Rows are points. The last column is the point's height on a tilted bowl or saddle (a function of degree 2), plus a little noise. Count its main directions that bend up, bend down and stay straight.

Points, 15 rows:
[[ 1.21 -0.73  1.98 -0.64]
 [ 3.20 -1.89  1.18 -0.38]
 [ 0.44 -3.13  2.01 -0.15]
 [-0.11  4.91  0.00  5.29]
 [ 1.67 -0.58  3.16 -0.84]
 [ 3.58 -2.22  1.62 -0.26]
 [-0.58 -0.50 -0.16 -0.34]
 [-0.41  3.22 -0.44  2.91]
 [-3.35 -2.20 -1.36 -1.79]
 [ 0.42  3.66  0.40  2.88]
 [-1.24  2.44 -2.58  2.50]
 [-2.87 -0.28 -1.20 -0.47]
 [ 1.83  1.30 -0.45  0.06]
 [ 1.31  0.81 -0.49  0.02]
 [-0.13 -0.38 -0.38 -0.26]]
Directions: 1 up, 1 down, 1 straight

Points:
[[-2.94 -2.89 -2.70 -3.09]
 [ 0.70 -1.21 -4.07 -2.71]
 [-4.23  2.01  0.10 -2.43]
 [-1.10  0.82  0.21 -0.28]
 [-0.80 -2.97  0.75 -1.36]
 [ 1.87 -0.51  1.63 -0.98]
 [ 0.20 -1.93 -0.13 -0.90]
 [ 2.04 -0.09 -1.89 -1.19]
 [ 1.22 -1.07 -2.99 -1.90]
 [ 0.20  1.68  1.17 -0.31]
 [-5.95 -1.35  2.10 -4.60]
 [-1.27  0.33 -1.67 -0.73]
 [ 0.91 -1.10  0.43 -0.62]
 [-2.32 -0.82 -3.91 -2.89]
 [ 2.30 -0.20 -0.29 -0.95]
 [-1.10 -1.12  0.37 -0.59]
 [-1.13  0.48  0.76 -0.35]]
Directions: 0 up, 3 down, 0 straight

Points, 27 rows:
[[ 2.08 -3.94  1.59 -0.37  2.38]
 [-1.31  1.40  0.59  1.55  0.44]
 [-2.63 -1.04 -2.27  2.76  0.68]
 [ 0.57  1.75 -0.34 -1.11  1.14]
 [ 3.89 -2.37  0.43 -2.91  5.49]
 [-1.19  3.16 -0.18  2.80  1.73]
 [-2.29 -1.07  1.74 -2.23 -0.25]
 [ 0.27 -0.96  1.71 -1.11 -0.35]
 [-0.68  1.33 -1.92  1.46  0.99]
 [-0.06 -1.66 -1.57  0.60  0.30]
 [ 0.42  0.65  0.66 -2.05  0.43]
 [ 0.08  0.54  0.81 -0.58  0.06]
 [ 0.13 -0.20  2.47  0.81 -1.55]
 [-3.16 -1.64  2.74  0.56  0.49]
 [-1.30  1.15  2.41 -1.33 -0.98]
 [-0.65 -0.55  3.55 -2.30 -2.05]
 [ 3.75  1.62 -2.20  2.25  3.50]
 [ 0.39  3.58 -1.79 -4.82  3.68]
 [ 3.16  0.94 -1.75  0.26  3.35]
 [-0.74 -4.21  2.68 -0.10  0.68]
 [-3.59 -1.68 -0.82 -0.66  0.33]
 [ 4.87 -1.84  1.60  2.54  2.30]
 [ 1.14 -0.11  2.11 -1.89 -0.35]
 [ 2.52 -1.16 -0.67 -0.25  2.40]
 [-3.16  0.06  1.00  0.84  1.21]
 [ 0.90 -1.49  1.84  1.54 -0.52]
 [-1.67 -0.54 -1.25  1.64  0.48]]
Directions: 2 up, 1 down, 1 straight

Points (26 x 5):
[[-1.94  0.22  0.25  0.80 -0.50]
 [ 0.00  0.12 -2.26 -1.39  0.36]
 [-0.96  0.43  0.97  2.13 -0.72]
 [-0.56 -2.35 -1.06 -1.51 -1.30]
 [-1.67  4.54  0.22 -2.05  2.99]
 [ 3.76 -3.00  0.90 -0.41  4.82]
 [ 1.61 -0.63 -0.73 -0.13  1.00]
 [-1.54  2.92  4.80  3.35 -0.13]
 [-1.21  0.48  1.70 -0.85  0.11]
 [ 0.08 -0.65 -1.78  3.11 -3.08]
 [ 0.27 -0.92  2.56 -0.35 -0.20]
 [-1.07  2.40  2.52 -2.26  0.80]
 [ 1.67 -2.77  0.56  0.24  1.33]
 [ 0.98  3.12  0.55 -1.19  0.57]
 [-1.06 -2.62  1.44  1.87 -0.61]
 [-3.02 -4.13 -1.29  1.92 -4.93]
 [-4.26 -0.75  2.39 -0.96  0.31]
 [-1.48 -1.61 -0.24 -2.46 -1.18]
 [ 0.65 -3.70  2.90  0.73 -0.06]
 [-0.01 -2.42 -0.90 -2.65 -0.65]
 [-1.06  2.01 -4.22 -2.13  1.00]
 [ 1.73  0.63 -2.59 -2.44  3.23]
 [ 0.47  0.55 -0.90  2.17 -1.86]
 [-1.92 -2.26  0.48 -2.76 -2.40]
 [-0.67  1.46  0.69 -0.65  0.36]
 [-0.99  0.44 -0.03  1.84 -1.26]]
Directions: 2 up, 2 down, 0 straight

Points, 41 rows:
[[ 0.24 -0.54  2.75  0.33  0.78  0.24 -1.07]
 [-2.74 -2.22  2.08  3.05 -0.01 -0.25 -1.61]
 [-3.20 -0.73 -1.94 -0.26 -1.84 -2.05 -2.42]
 [ 0.74  1.80 -0.28  0.81  0.34  0.60  0.12]
 [ 0.70 -0.74 -0.90  4.10 -0.07  4.36 -2.29]
 [ 2.08 -2.53  0.91  3.77  0.12 -0.54 -2.51]
 [-0.98  1.57  1.28 -1.13  2.61 -2.58  0.24]
 [-1.59  0.86 -1.20 -1.68  4.99  1.33  2.40]
 [-3.22 -0.41  0.55  3.04  4.58  1.31 -1.44]
 [-2.26  1.49 -1.36  0.63  1.51  5.00 -1.69]
 [ 0.05 -1.67 -0.75  0.19  4.48 -1.31  0.13]
 [-3.67 -1.30 -2.60 -3.63 -2.24  0.56 -4.60]
 [-0.51 -0.35 -0.90 -1.11  0.68 -1.20 -0.26]
 [ 2.38  1.88 -0.10  2.42 -1.03 -0.96 -0.86]
 [ 1.10  0.70  0.76 -2.25  0.59  1.98 -0.92]
 [ 0.44 -0.49 -1.31  1.70 -0.20  0.39 -0.38]
 [-3.23  4.13  0.23  0.46 -4.71  0.55 -5.51]
 [ 1.78 -0.48  0.57 -1.33 -0.33  2.30 -1.34]
 [-0.37  1.40  0.22 -2.09 -1.01  0.41 -1.35]
 [-1.92 -4.01  0.96 -0.81  0.08 -1.16 -1.73]
 [ 0.82  0.65  0.23 -0.79  0.10 -0.92 -0.31]
 [ 0.77 -0.53 -0.73 -1.16 -0.59  2.53 -1.23]
 [-1.89  0.43 -0.04  1.02 -0.84  0.38 -1.13]
 [ 0.31  2.01  2.60  0.02  3.74 -2.52 -0.04]
 [ 1.85 -0.15  0.06 -4.81  1.07  0.97 -1.38]
 [-0.21  2.70  1.62 -1.85 -5.32 -1.54 -4.77]
 [ 2.08 -0.60  2.70  3.10  0.62  3.91 -2.98]
 [-1.99 -0.11  1.58 -0.07 -3.50  1.22 -1.68]
 [-2.50  1.56  1.93  0.22  0.61  1.10 -1.37]
 [ 1.27 -2.19 -2.06  0.86 -3.46 -1.68 -1.48]
 [-0.33 -0.20  2.01  1.74  0.30  1.48 -1.22]
 [ 2.49  2.40  0.93 -2.58  0.70 -1.17 -0.26]
 [-2.07  0.23  1.49  1.39 -0.09  0.40 -1.23]
 [-2.58 -1.25  4.30 -0.52 -2.16  1.54 -0.45]
 [ 2.37 -0.24  0.28  1.51  0.77 -2.01 -0.87]
 [-1.12  2.00  1.40 -2.23 -0.75 -3.44 -2.30]
 [-3.60  0.23  0.98  1.66 -1.82  1.21 -1.97]
 [-3.46 -1.72  1.71 -1.20 -1.51  0.55 -1.38]
 [-2.45 -2.02  1.26  0.81 -5.65 -1.39 -0.80]
 [-0.73 -0.27  0.59 -1.69  0.19 -0.89 -0.84]
 [ 4.88  1.29 -2.06  0.98  0.28 -2.70  1.13]]
Directions: 1 up, 4 down, 1 straight
